Every row gives one point. To make a cloud, some directions were put in groups of two or more. Within a group, all points are equally far from the middle, so they leave a hole (a ring in 2 directions, a hollow ball in 3). The other directions are filled evenly. Then the cloud was stretched, turned, moved and blurred a little. How many holes are there, and how many directions does each take, smallest first?

Cloud:
35; -44; -12
54; -15; -29
-43; -12; -72
-29; -48; 37
44; 9; -1
-37; 2; -81
-55; -34; 52
8; -47; 27
42; -14; 11
-22; -56; -28
-58; -29; 25
33; 25; 21
-26; 34; -54
37; -3; 34
40; 9; 20
28; 36; -38
24; -16; 62
14; -60; -24
-43; 32; -24
-50; -1; -45
5; 52; 21
Holes: 1 (2)

Cloud (27 x 4):
26; -10; 44; -49
-46; 34; 16; -44
-7; -43; -44; -20
-33; 33; -26; 8
40; -47; -24; -1
46; -42; -27; 12
-61; 32; 0; -52
15; -16; 58; -11
17; -49; -41; -52
11; 15; -81; -56
-35; -6; 35; -26
17; 52; -9; -66
-24; 37; -64; -25
-8; 37; 42; 19
-21; -49; 0; -23
6; 41; 50; 25
-60; 31; -19; -31
-12; 26; -76; -31
-29; -34; 22; -21
38; 39; -49; -47
-22; 18; 41; -38
-8; -23; 45; 11
12; -42; 15; -74
-14; 3; -52; 13
36; 17; 57; -18
88; -9; 22; -6
2; -8; 35; -76
Holes: 1 (3)

Cloud (52 x 6):
17; -56; -6; -49; 26; -15
7; 5; -17; -38; -33; -65
-15; 68; -23; -14; 50; 11
-10; 51; -11; -24; 55; -52
-2; 0; -54; -76; 7; -15
-17; -47; -16; 0; -48; -21
38; -2; -28; -35; 51; -56
-7; 8; 35; 61; 13; -14
-11; -35; -15; 5; -56; -30
-64; 28; -30; 9; 49; -5
1; -52; -59; -5; 6; 20
-43; -14; 36; 23; 9; -21
-29; 29; -60; -40; 32; -36
-23; 2; -64; -26; -29; 6
2; -10; -3; -12; 81; 29
-5; 53; 8; 45; -1; -22
-32; -15; -42; -40; -37; -13
-54; 26; 0; 3; 19; 24
7; 34; -31; 43; -22; -18
45; 9; -13; -42; -38; -44
0; 56; -49; 14; 2; 7
-9; 29; -17; -31; 20; -71
57; 55; 5; -1; 8; -33
-64; -6; -33; -38; 6; -9
-51; 2; -41; -54; 7; -14
-2; -4; -62; 35; -9; 3
-33; 1; 39; 38; 10; -24
-43; 42; -10; -36; 41; 7
58; 10; 41; -6; 28; -11
17; 25; 14; -42; 49; 13
24; -21; -31; -79; 3; -22
29; 1; -15; -52; -21; -63
21; 22; -12; -9; 95; 13
31; -8; -58; -46; 58; -24
-15; 30; -12; 63; 33; 12
-6; 14; -72; -60; 6; -13
-24; -6; -17; -58; -23; -40
-37; -6; -19; 28; 71; 14
-63; 35; -27; 3; 48; 4
-47; -18; -59; 5; 23; -9
-2; 57; -47; -1; 7; 17
48; 5; 43; 17; 48; -20
23; -34; -43; 0; 46; -28
-31; -9; -17; 32; 63; -13
-8; 57; -19; -24; 31; 22
34; -36; -29; 34; -9; -29
12; -44; -7; 22; -50; -7
-41; -43; -40; -6; 40; 11
32; 10; -71; -55; 34; -22
29; -30; -24; 41; -22; -27
3; 38; -11; 57; -11; -12
34; 28; 25; -15; 66; -45
Holes: 3 (2, 2, 2)
